Each row is a point. The window is the flat piece filled in between its corners: a triangle in 3 columns, a solid with four corners in 4, and so on. A path goes straight from each point to the next, and from the last back to the first. After which points does the path pass through the window?

Window, 4 rows:
[[-0.31 -0.43  0.46  0.15]
 [-0.25  0.53 -0.22 -0.14]
 [ 0.41 -0.53  0.55  0.07]
 [-0.54 -0.36 -0.52 -0.09]]
Path:
(1): [-0.49 -0.26 -0.32  0.63]
(2): [-0.08 -0.56  0.43  0.39]
(3): [-0.15 -0.69  0.60 -0.18]
(4): [-0.02 -0.49  0.54 -0.57]
(5): [ 0.25 -0.25  0.23  0.53]
(6): [-0.31 -0.36  0.28  0.46]
(7): [-0.28 -0.36  0.42 -0.28]
(8): [-0.05 -0.09  0.48 -0.24]
(9): [ 0.25 -0.11  0.44  0.67]
(10): [0.24 0.12 0.42 0.54]
(11): [ 0.11  0.08  0.50 -0.20]
(12): [-0.40 -0.26 -0.34 -0.54]
Through the window after points: 4, 6, 12

Window, 4 rows:
[[ 0.06  0.06  0.87 -0.48]
 [ 0.72 -0.08 -0.02 -0.49]
 [-0.30 -0.64 -0.07 -0.24]
 [-0.20  0.22 -0.38  0.10]]
Path:
(1): [ 0.56 -0.18  0.19  0.10]
(2): [ 0.29  0.05 -0.09 -0.50]
(3): [-0.09 -0.01  0.20 -0.98]
(4): [ 0.33 -0.29  0.45  0.11]
(5): [-0.03 -0.59  0.13  0.11]
(6): [-0.27 -0.44 -0.20 -0.56]
(7): [-0.03  0.32  0.23 -0.40]
(8): [0.31 0.28 0.45 0.21]
(9): [ 0.09 -0.52 -0.26  0.13]
(10): [-0.12 -0.05 -0.46 -0.69]
(11): [-0.12 -0.47  0.11 -0.88]
(12): [ 0.11 -0.66  0.26 -0.15]
(13): [-0.16 -0.05  0.77 -0.14]
(14): [-0.26  0.17  0.65 -0.84]
(15): [-0.22 -0.22 -0.63 -0.23]
(16): [ 0.03 -0.33 -0.55  0.20]
Through the window after points: 1, 3, 5

Window:
[[-0.29  0.46 -0.53  0.44 -0.25  0.38]
 [ 0.07  0.29  0.91  0.10  0.45  0.14]
 [-0.67 -0.42 -0.25  0.25  0.61 -0.30]
 [-0.61 -0.77 -0.06  0.75  0.41 -0.21]
 [-0.27 -0.38  0.27 -0.85 -0.19  0.28]
 [ 0.46 -0.05  0.32 -0.38  0.20  0.18]]
Path:
(1): [ 0.04 -0.15  0.12  0.19  0.62  0.73]
(2): [-0.64 -0.29 -0.01  0.42  0.51  0.22]
(3): [-0.51 -0.36 -0.04  0.54 -0.06 -0.75]
(4): [-0.30  0.12  0.05  0.02  0.08 -0.16]
(5): [-0.21 -0.04 -0.11 -0.01  0.40  0.44]
(6): [-0.32 -0.40  0.08 -0.52  0.35  0.64]
(7): [-0.07 -0.19  0.33 -0.33 -0.55 -0.45]
(8): [ 0.08 -0.05  0.26  0.05  0.10 -0.33]
Through the window after points: 6
